Each row of a before or after table is a point. The points were changed in one or more steps. Then noise was added and the rows were shuffled. The steps act on columns, c1 being the first. Name the steps. A step turns or swaps two columns, mirrors them in a line or flattens them onto one, adds a multiple of one to another, or multiplies or shifts one. Angles are multiples of 10 degrees, from the lower column toward the higher: turns from -170 to 170, lines from 10 to 170 but not 90. Use the fewest steps. Two steps may share a column if one is a turn and the other turns, adds or multiplies; they go together, in the order done. Otherwise the lowest column goes first.

Before:
[[ 45  -4  16]
 [ 45 -21 -33]
 [-21  39  41]
 [-34  28  24]
 [ 15   0  -8]
 [ 14 -60 -24]
 [ 31 -18 -28]
 [-33  38  30]
 [ 32  -9   5]
 [ 21 -17 -40]
 [-36  34  11]
 [ 45 -36 -20]
 [ 39   4  -3]]
After:
[[ 47  18  30]
 [ -9 -38  -4]
 [ 44  22  11]
 [-19 -41  16]
 [ 38  22  24]
 [-28 -22 -28]
 [ -4 -14  -8]
 [-62   7 -26]
 [ 44   6  41]
 [-34 -35 -33]
 [-22 -13 -39]
 [-19 -27   5]
 [-50 -29 -20]]
Steps: turn c1 and c2 by -110 degrees

Before:
[[ -1  27  20 -20  10  -2  15 -33]
 [ 43  13  -5   7  -7   4 -52  10]
 [ -2  24  12 -40  -4 -32  25  -3]
 [ 19   7  39 -34  27 -26  30 -18]
 [ -9 -13  14 -10  -9 -32  24 -23]
 [ 17  -3   3  21 -32  21  -6  32]
 [-16  -6 -20  25   4  -2  10  34]
 [-27 -28  -4 -15  -6  10   6  22]
 [ 50  -5 -37  11 -19  28 -20  15]]
After, 9 rows:
[[ -2   6  14  24 -11 -34  42 -24]
 [ 19  20  40  30  80 -26  33  -2]
 [  0  41  21  18  32  -3  20 -22]
 [-17 -35 -21  11  14  -3 -27  -1]
 [ 18 -30   2  -8 -96  20 -20  -3]
 [ 45  -8  -4 -51 -20   4  -5 -17]
 [ 51 -16 -36 -21 -54  30 -10   2]
 [-27 -30  -1   5 -21   9  15  24]
 [ -9  21  11  24 -29 -32  11  17]]
Steps: mirror c2 and c8 in the line at 140 degrees; turn c4 and c7 by -90 degrees; multiply c5 by 3

Before:
[[-27  -6   3  16 -14  63 -20  43 -38 -55 -57 -20]
 [  9  -1   2  21  30   0  24 -21 -14 -95  28 -17]
 [-48 -21  66  49  67 -18  18 -25   6  -5  14  24]
 [-44  13  -8  26   4  46  27 -21 -11   7  48 -10]
 [  3  27   0  16  39  25  33  11 -27  -7  13   7]
 [-20 -25  -3 -22 -14  -5  36 -12 -32  31   6 -13]
 [-12   0 -34  17  32  21  11 -38  27  38 -40 -19]
 [ 34  -1  60  25 -20  -1 -11  31  20   9 -59  -3]
 [ 16 -42   6 -10  22  41 -26  -9  11 -18   3   5]
 [  9  13  16  41   2 -14   1 -18 -14 -17 -65  40]
 [ 18  -7 -42  14  15   9 -13  52 -14   6  69 -16]
 [-22  16   3  15  34  25 -39 -21 -13  40   4 -38]
 [-23  32 -12  -8  36 -20  -1 -12  27  41  20   7]]
After, 13 rows:
[[ -6   3   2  21 -29   1 -27 -20 -14 -96  30 -16]
 [-35  89  60  24  19   0   5  29  20   9 -60  -2]
 [ 27 -31  -2 -23  16  -6 -32 -13 -33  33   5 -13]
 [-21 -71 -42  14 -15   8  10  51 -13   5  69 -16]
 [ 14 -50 -34  16 -32  21  -8 -40  29  38 -40 -18]
 [ 48   2  -6  27  -4  47 -18 -21 -11   6  49 -11]
 [-21 -32   6 -10 -21  41  25 -10  10 -17   3   4]
 [  1  28   1  17 -41  24 -34  11 -28  -7  13   6]
 [ -9  36  15  41  -2 -13  -3 -18 -14 -16 -66  40]
 [ 23  15 -11  -6 -36 -19   5 -11  27  39  20   6]
 [ 50  79  65  50 -65 -18  -8 -26   6  -5  15  24]
 [ 16  20   4  15 -34  25  42 -21 -12  41   5 -37]
 [ 23  -2   4  17  13  65  24  42 -38 -54 -56 -20]]
Steps: turn c1 and c7 by -170 degrees; add 1.5 times c3 to c2; multiply c5 by -1

Before (13 x 20):
[[ 31  71  -5  -1  31  36 -45  -3  23 -27 -22  47 -16   3  13   7   9 -68
  -49  44]
 [-16  25  -7  37  12  28  -2  34  10  -4 -18   1  24 -15  27   2  -8  -4
  -24 -39]
 [ 17  18 -62  34 -44  11 -24 -26  56  21  38  67 -33 -51 -37 -17 -45  25
  -30  47]
 [  8   8 -30   0  -3  65  -2  32  -6  37   6  -7 -63  21   9 -57  23 -26
  -60 -17]
 [-42   6   7  24   3  18  -6   9  45  28  58   4  -1   8  -9 -16  23   7
    7  -5]
 [ -7 -50  24 -32  40  12 -49  46 -30  15 -11  17  39  43  34   3 -40 -74
  -30 -25]
 [ 26  15 -36  50 -12  23 -54 -26 -24 -45 -11  31  -4   0  13  40 -16 -10
   11  14]
 [-12 -59  -4 -30   5   6  -3  48  45  55 -29  27 -30  22  -9  -5 -30   2
  -29  24]
 [-41 -33 -31 -36  23  16 -19  10  24 -41 -24  17  40 -15  29  -8  25   3
   -7  -9]
 [-11  27 -31  89   3  12 -49   4  10  -8   1  10 -32  38  38 -40  11 -44
  -17  -9]
 [-39  21 -14  -3  -7  59  17  17  23  38 -12 -22  35  33 -41 -30  25  -8
  -37  -2]
 [ 14  40 -31  23 -30  31  28  19 -12  -9   7   8  23   4 -17 -27 -46  32
   22  28]
 [ 40  30 -31  -1 -28 -14 -23   7  13   4  50  41  35   6  16  -2  33  -2
  -31  -5]]
After (13 x 20):
[[-15  25  -8  37  11  28  -2  34  10  -4   3  -1  25  -7  33 -13  -9  -3
  -24 -38]
 [-40 -33 -29 -36  24  15 -20  11  24 -48   1  18  40   3  38 -17  25   1
   -6  -8]
 [-42   6   7  24   3  17  -7   9  46  15  38   3  -2  17 -44   2  23   6
    8  -5]
 [-12 -58  -5 -29   5   7  -2  48  44  51 -29  26 -30  13  13  18 -30   3
  -28  25]
 [ 42  29 -30  -2 -27 -14 -22   8  13   0  49  42  35   4 -20   4  33  -2
  -31  -5]
 [  8   5 -29   1  -1  64  -2  32  -3  -2  12  -8 -64  61   2   0  22 -25
  -60 -18]
 [ -7 -49  25 -31  39  12 -49  45 -30  17  14  16  38  11  32  41 -39 -74
  -30 -26]
 [-12  28 -31  88   1  12 -48   5  10 -36  25  10 -33  48  29  22  10 -44
  -17 -10]
 [ 17  18 -62  35 -44  12 -24 -25  55  10   5  66 -34  -3 -54 -53 -44  24
  -29  50]
 [ 26  17 -35  49 -11  22 -53 -26 -24 -16   1  32  -4 -39  16  14 -15 -11
   13  15]
 [ 16  40 -32  23 -29  31  28  19 -13 -27  -5   7  22  26 -18  -6 -47  32
   22  28]
 [ 31  71  -6   0  31  37 -45  -2  23 -23  -8  47 -16  -5  24   4   9 -68
  -48  44]
 [-38  22 -12  -3  -7  60  18  18  24  16 -37 -21  34  39 -23  22  25  -8
  -35  -2]]
Steps: add 0.7 times c16 to c10; turn c14 and c16 by 70 degrees; turn c11 and c15 by -40 degrees
